Each row is a point. The window is the flat piece filled in between its corners: a triangle in 3 columns, a solid with four corners in 4, and so on. A path goes straight from each point to the next, and from the last back to the first. List the points from which the path goes on through the window.

Window (3 x 3):
61; 18; 21
-41; -20; -38
6; -27; 37
Path:
(1): -21; -60; -46
(2): -41; -18; 3
(3): -36; -4; 57
(4): 0; -44; 8
(5): 15; -43; 19
(6): 20; 30; 53
(7): -47; 4; 8
(8): -4; -53; -64
Through the window after points: 5, 7

Window:
23; -10; -19; 35
-95; -19; -12; 70
40; -40; -26; -28
25; 34; 14; 3
Path:
(1): 10; 65; -17; -18
(2): 36; -31; 38; 38
(3): 74; -30; 27; 19
(4): 27; 38; -42; -22
(5): -11; -26; -66; 13
(6): -15; -41; 32; 35
(7): 16; -18; 27; 73
(8): -6; 39; -17; 16
(9): 1; -23; -41; 0
(10): 22; -36; -5; -2
(11): 6; -24; 14; 23
(12): 47; 17; -74; 41
Through the window after points: 1, 9, 11

Window:
44; -37; 34; -7; -4; -10
-28; 11; 43; 79; -104; -116
14; 17; 2; 31; 44; 14
6; 20; 16; -31; 6; 26
29; 17; -39; -13; 25; -2
-59; -27; -44; 15; -39; 31
Path:
(1): -14; 21; 21; 2; 38; -23
(2): 29; 8; -27; 19; 12; 13
(3): 17; -2; 10; 9; -26; 18
(4): -15; -5; 19; 2; 1; -12
(5): -24; -51; 2; -3; 29; 12
(6): 24; 66; -52; -32; -33; 78
(7): 68; -2; 5; 35; -36; 7
(8): -54; 40; -47; -14; 48; -26
(9): -37; 2; -6; -16; -2; 2
(10): 24; 7; 8; 3; -6; 30
(11): -34; -20; -28; 27; -45; 59
(12): -45; -13; -40; -9; 3; -40
(13): -91; -29; 62; 51; -13; -72
(14): 16; 22; 16; 35; -73; -55
(15): 30; 31; 20; 24; 10; 68
(16): 10; 1; 15; 18; 7; -65
Through the window after points: 1, 9, 11, 13

Window:
-21; 46; 19; 4; 60; 8; 11; -38
45; -30; -1; -15; -24; -40; -59; 24
4; -24; -27; 48; 21; -64; 87; 18
15; 10; 37; -57; -3; -35; 97; 4
46; -28; 44; -30; -2; 35; -15; 12
-16; -34; 43; -17; -29; -33; -20; 22
-20; 40; -3; 54; -9; -66; 84; 44
-17; -14; -65; -18; 4; 36; 58; 33
Path:
(1): 71; -34; -41; 35; -20; -48; 74; -53
(2): -5; 24; -22; 48; -18; -19; 87; -12
(3): -17; 9; 30; -12; 47; -55; 10; 54
(4): 0; -5; 23; -2; 26; -28; -2; 25
(5): -32; 0; 22; -8; -37; -10; 34; -25
(6): 3; 9; -1; 22; -24; -37; 67; 4
(7): -18; 7; -6; 2; 26; -41; 52; 32
(8): -7; 24; 12; -45; 88; -45; 29; 31
(9): -6; -23; -6; 15; -49; 31; 18; -3
(10): 3; -3; -10; 4; -24; -8; 69; -6
(11): -7; -4; -16; -28; 49; -43; 27; 49
(12): -41; 15; 18; 4; 25; -32; 33; 63
Through the window after points: 2, 4, 8, 12

Window, 9 rows:
-30; 37; 19; -25; -26; -35; 28; -63; 0
56; 20; -41; 41; -11; 23; 8; 49; 26
33; -35; -98; -12; -69; -62; -27; -28; -25
35; -107; 18; 36; 10; -29; 62; 4; -47
18; 30; -25; 8; 93; 44; -33; -18; 32
45; 57; 57; -27; -10; 3; -58; -13; -19
-37; 9; 20; -52; 18; 29; 42; 23; 23
-20; 21; 30; 11; -4; -8; -39; 53; -54
-102; -8; 37; -17; -27; 26; -28; -8; 9
Path:
(1): -25; 25; 23; -41; -9; -30; 4; -22; 49
(2): -8; -21; 30; 18; 4; -81; -46; -39; 41
(3): 28; 25; -38; -27; -5; 67; 44; 10; -30
(4): -90; -4; 41; 7; -44; 48; -14; -38; -22
(5): -29; -5; -8; -56; 32; -51; -33; 59; 62
(6): -20; 12; 19; -21; 6; 4; 0; 15; 30
(7): -24; -3; -24; 12; -15; 52; 3; 1; -32
(8): -30; 0; -8; 33; -41; 69; 67; 14; -52
(9): 38; -69; 19; -16; 56; -60; -6; -7; 15
(10): 45; 4; 53; -29; -31; -69; -37; -5; 23
(11): 10; 50; -20; -5; 3; 26; 7; -28; -39
(12): 9; -4; -28; 4; -4; 15; -4; -32; -21
(13): -15; 15; 18; -35; -27; -21; -7; 40; 50
(14): -26; -7; 43; -14; 20; -57; 26; 9; 55
(15): -9; -16; -11; -21; -18; 7; 3; -10; -32
(16): -24; 15; 1; 23; -23; 12; 8; -35; -66
Through the window after points: 4, 6, 8, 16

Window (11 x 11):
-8; 79; -20; -47; 1; 27; 1; 44; -68; 42; 41
-14; -27; -54; 47; 31; -11; 41; -49; -9; -72; -62
-2; 41; 6; -15; 55; 22; 31; 56; -52; -49; 20
-83; 51; 19; -9; -39; 28; 33; 59; -20; 6; -52
-49; -17; -14; -48; 17; 15; 21; 20; -68; -55; 13
-20; -35; -25; -15; 35; -1; 70; -41; 66; 79; 51
-9; -11; 2; -34; 10; 40; -30; 2; -5; 64; 24
-66; 25; 11; 30; -1; -33; -40; -24; -28; -2; -33
-31; 5; 7; 16; -48; -41; -5; 35; -28; 12; -51
7; -72; -7; 16; 6; 40; 48; -50; -42; -11; 63
-22; -12; -54; 37; 24; 8; -55; 9; -53; -46; 46
Path:
(1): -18; 0; -10; -6; 13; 3; 11; -7; -4; -32; 11
(2): -26; -10; -33; 41; 6; 11; -8; -12; -29; 40; -22
(3): -37; 10; -5; -7; 27; 0; 30; 17; -76; 37; 15
(4): -23; 27; 6; -32; -20; 49; -25; 38; 49; -53; 12
(5): -15; 17; -3; -5; -20; 19; -12; 3; -21; -9; 11
(6): -92; 15; -1; -2; 34; 20; 67; 84; -75; 2; -64
(7): -28; 24; -23; -5; 31; 10; 12; 45; -69; 38; 25
(8): -21; 25; 11; -23; -32; 14; -16; 0; -40; -66; -22
(9): -33; 22; 2; -35; 4; 16; -4; 11; -25; -40; 28
(10): -23; -26; -25; 13; 43; 14; 29; 31; -71; 11; -16
(11): -56; -31; -40; 7; 29; -21; -8; 44; -31; 79; -24
(12): -10; 62; 3; -19; -10; 27; 8; 5; -40; -77; 15
Through the window after points: 9
